Each row of a before or after table is a point. One or more steps were done to the points. Then noise was added and the rows were shuffled. The steps act on columns, c1 being the first. Name the steps. A step turns or swaps two columns, mirrors them in a line or flattens them onto one, adds a multiple of one to another, or multiplies or shifts one. Angles are multiples of 10 degrees, from the lower column toward the higher: turns from -170 to 170, lines from 10 to 170 but not 90. Use the fewest steps. Two steps may share a column if one is a turn and the other turns, adds or multiplies; they go together, in the order done. Otherwise the lowest column goes first.

Before:
[[ 27   3]
 [  7  21]
 [ 24 -28]
 [ 17 -51]
 [ 12   2]
 [  8  20]
 [ 10 -25]
 [ 27 -44]]
After, 8 rows:
[[-30  34]
 [-34  34]
 [-28   2]
 [-15 -44]
 [-12 -71]
 [-11   4]
 [-25 -81]
 [-30 -40]]
Steps: shift c1 by -40; multiply c2 by 1.6

Before (13 x 3):
[[-32  -3  23]
 [-42  34 -39]
 [ 17  52  30]
 [-65 -17 -12]
 [-30 -10  24]
 [  7 -25  29]
 [  5 -37 -18]
 [-13 -31  33]
 [-52  -2 -49]
 [ 26  14 -35]
 [-34  10  19]
 [ 12 -20  43]
 [ 34  32 -30]]
After:
[[ 36 -85 -14]
 [-19 -88   8]
 [ 20 -75 -25]
 [ -3 -15  54]
 [ 38 -58   8]
 [ 33 -65  55]
 [ -6 -51  73]
 [-42 -16  -9]
 [ 15   1 -34]
 [ 31 -69 -39]
 [-43 -36   3]
 [ 34 -41  12]
 [ 39 -53  10]]
Steps: turn c1 and c3 by -130 degrees; shift c2 by -50

Before, 9 rows:
[[  3 -10  17 -10]
 [-26  21  12 -13]
 [-40  15 -18  -7]
 [  3  14  -4  40]
 [  0 -18 -22   4]
 [  6  26  15  -2]
 [ 16   9   2  17]
 [-34  21 -40  -7]
 [-19 -28 -36   9]]
After, 9 rows:
[[ -4  25  26  -6]
 [ 14  10   8  52]
 [ -7 -10  26 -30]
 [ -9  21 -72 -21]
 [-32  20  10 -36]
 [ 12 -18 -34  12]
 [-27  16 -39 -20]
 [  1 -26 -59  27]
 [  6  15  -5 122]]
Steps: multiply c3 by 1.6; turn c1 and c3 by 20 degrees; multiply c4 by 3

Before (11 x 6):
[[ 24 -43  49 -35 -11 -17]
 [ -1  49   4   9  15  39]
 [-29  28 -22 -49  28 -25]
 [ 45  21  -3  40 -36 -33]
 [ 16  29 -29  13 -22 -12]
 [ 59   1  35  -8 -26  -8]
 [ 18  -8  40  14  -3  12]
 [-11  -3  19  -8 -32 -12]
 [ 21   5  36   6 -22  31]
 [ 19  -5  22 -38  43 -46]
 [  7  12  48 -45 -20 -49]]
After:
[[-38  47   7  18   0 -10]
 [-15  -8  65   4 -13  16]
 [  8  28 -46 -12 -23  18]
 [ 29  28 -35  -1  56 -23]
 [ -2   1  56 -26  -6  60]
 [ 12 -42  78 -26  25  26]
 [ 12  -3  32 -32  -9  -8]
 [ 48  12  77 -39  27  15]
 [-35   5  58 -15 -16  16]
 [ 43  -5  35  20  55  26]
 [ 24  21  -5 -11 -52  49]]
Steps: turn c1 and c6 by 100 degrees; multiply c3 by 1.6; turn c4 and c5 by -60 degrees
